Every row gives one point. Any point is a mix of the corners, with weights that add up to 1. It lies inside the corners' shape when no weight is negative. Is each point inside? If not, which corners have a negative weight?
(in the rows, 128 means zero)

Corners:
(1): [193  88]
(2): [134 178]
(3): [107 162]
Points:
[135 174] -> inside
[118 162] -> inside
[135 155] -> inside
[167 151] -> outside (3)
[136 150] -> inside

Corners:
(1): [158 131 137 151 148 102 171 102 135]
(2): [136 153 135  71 146  77 124  69 131]
(3): [123 163 128  97  93  87 166 119 146]
(4): [191 137  71 103 190 174 155  68 180]
(5): [104 117 138 183  82 130  94 169 137]
(6): [117  96 108 101 154  79 161 139 116]
(7): [ 96 131 107 126 120 100 149  76 127]
(8): [107 116 136 148 162 210 128 136  95]
(9): [ 92  95 162 178 129 176 127 158 178]
(10): [ 81 133 118 170 202 173 117 178 134]
Points:
[149 188 114  81 101  95 149  47 121] -> outside (6, 9, 10)
[167 135 118  98 145 110 174  92 147] -> outside (5, 7, 10)
[127 113 132 140 165 150 162 152 145] -> outside (2, 5, 7)
[129 130 125 113 191 144 143 126 134] -> outside (5, 7)

Corners:
(1): [146 173 127  79 107 132 129 143  92 159 190  93 118  98  98  74  96 164
 143 121]
(2): [132 103  67 125  68 134 160 143  79 155 164 126 120 146 116 124 141 193
 105  74]
(3): [174 138 123 119 110 100 130 108 103 104 160  87 115 116 143 165 161 142
 100 117]
(4): [ 76  72 115  79 148 115 119 114 119 141 122 181 129 135  95  40 104 110
 157  94]
(5): [ 72 175 109 113 132 146 162 101 190 147 108  88 131 130 136 177  82  95
  93 111]
(6): [157 170  79 164 159 162 134 143 114 108 192  90 117  97 157 111 109 108
 150 126]
(7): [125 150 113 124 120 132 147 136 123  78 150 130 191 125 109 133 177 143
 180  89]
(8): [152 128 125 123 199 121 114 176 123  39 193 160 134 197 136 140 150  98
 119  94]
(9): [ 91 171 136 106 149 101  91 146 121 110 107 140 166 158 149 123 147 112
 188 202]
(10): [102 138  92 119 146 153 151  68  28 117 166 144 138 136  92 114 102 127
 176 167]
(11): [125 164 120  73 127 126  88  99 145 112 161 145 122 138 154 125 135 136
 124  83]
(12): [176 132 183 163 180 160 107 123 121 143  85 157  64 167 146 165 168 102
 148 128]
(13): [141 123  75 131 194  89 110 126 115  72 109 157  55 101  64 178 159 149
  84  82]
(14): [ 99 129 109 117 182 127 134 121 132  87  97  92  59 190 139 112 107 151
 113 122]
(15): [129 108 146 169 158 189  98 132 111  78 150 123  87 159 169 158  54  96
 133 104]
(16): [134 216 129  96 159  82 136  94 116 133  61 131  62 176 137 173  96  51
 123  84]
(17): [ 53 131 111 149 169 119 178 152 144  61 141 145 158  87 155 119 189 201
 110 115]
(18): [ 89 139 172 179 150  67 135 116 198 120 164 142  94 123 153 108 164 148
 155 123]
(19): [134  86  74 134 117 160 177 146 142 109  35 213 118  94  77  92 134 190
  91 158]
(20): [114  93 121  69  90 177 116 132 101 107 130 150  72 139 149 130 112 107
 166 167]
(21): [107 147 142 149  67 158 114 114  79 112 116 124 103 163 138 101 172 106
 112 129]
Points:
[124 140 119 123 145 124 127 135 128 102 134 128 109 142 133 129 135 133
 127 112] -> outside (10)
[120 148 130 125 146 131 125 114 126 114 114 131  99 132 133 127 127 121
 137 128] -> outside (2, 8)
[127 110 104 125 157 132 128 145 150  98 149 139 117 112 123 130 134 157
 123 109] -> outside (10, 16, 21)
[156 213 176 154 202  91  77 105 110  70 183  87 102 167 160 164 144  69
 178 118] -> outside (2, 4, 5, 17, 19, 20)

Corners:
(1): [ 74 132 131 152  91 150 147  98 160 140 140  90 139 131 162  96  82 140
 141 169]
(2): [101 113  93 147 104 138  67 134  87 116 200 107 168  91 129 190 179 131
 139 110]
(3): [ 52 137 150 127 185 187 130  95 148  59  67  85 157 139 102 134  90 126
 105 136]
(4): [133 197 147  77 166 181  87 174 107 163  82 196  94 169 107  88  86 150
 120 105]
(5): [ 70 185 156 165 177  73 101 183 146  71 112  97 172 164 164 153 116 113
 141 114]
(6): [102 129 184 155 177 135  99 174 123 139 104  97 108  84 114 186 163 116
 101 124]
(7): [147 116 160  99 156 195 118 175 141 141 175 160 130 127 100  80 122 113
 159 150]
(8): [167 184  78 212 111 115  86 119 156 115 157 152 193  79  89  78 104 142
  57 145]
(9): [127 141 109 128  80 124 134  63  76 129 187 146 118 126 134 122 160  88
 154 120]
(10): [144 119  92 140 135 123 138 130  73  69 151 111 140 100 117 174  97  95
 148 140]
(11): [151 184 131 123 119 158 126 148  86 154 182 158 149 105 154  71 137 141
  99 170]
(12): [158 137  73 134  79 171 145  86  74 179 146 112 112 151 125  94 170 108
 126 148]
(13): [ 47 167  86 217 118 126 104 101 157 102 111 149 176  83 209  75 124 145
 116 100]
(14): [ 86 108  89 125 126 191 172  79 123 116 136 132 194  90 115 172 144  76
 155 181]
(15): [ 61 149 142 151  89  75  94 198 144  99  89  81 160 115 138 120 134  77
  57 106]
(16): [174 117 127 157 131  98  90 111  77 120 128 139 207 150 126 184 158 168
 140 102]
(17): [ 94 128 120 116  80 104  85 121 160  92  84  97 147 113 182 163 151  82
  94 149]
(18): [ 72 173 132 177 123 115  97 103 124  88  95 153 166 161 148  88 104 156
 145 176]
(19): [153 122  91 169 172 190 168 128 108 149 169 178 159 143 103 107 102 101
  67 182]
(20): [108 126 107  97 174  93 162 108 137 137 123 137  94  96  94 121 171 162
 154 134]
(21): [ 84 185 127 193 103 169 175 162 155  85  69 172 145 164 163 127 143 109
  77 111]
Points:
[126 149 125 154 148 164 122 143 105 122 140 149 158 125 114 126 133 115
 113 136] -> outside (1, 17, 20)
[164 184 119 178 113 190 144 109  87 174 188 204 160 151 156  55 116 145
 135 171] -> outside (2, 3, 10, 15, 17, 20)
[ 60 142 146 133 165 169 139 139 141  94 118 128 141 121 125 118 107 113
 127 141] -> outside (8, 12, 16, 17)
[110 139 123 123 117 119 124 140 111 128 137 118 128 118 147 142 159 114
 144 121] -> outside (3, 8, 18, 19)
[126 163 130 156 110 126 115 139 136 149 121 156 135 126 147  80 135 135
  95 134] -> outside (2, 3, 5, 10, 14)
[ 88 164 105 166 118 139 118 133 143  94 111 121 172 127 153 114 101 113
  95 152] -> outside (6, 7, 9, 16, 20)
[106 155 120 158 145 134  83 145 123  98 121 139 184 111 129 129 119 124
 105 141] -> outside (1, 9, 12, 20, 21)
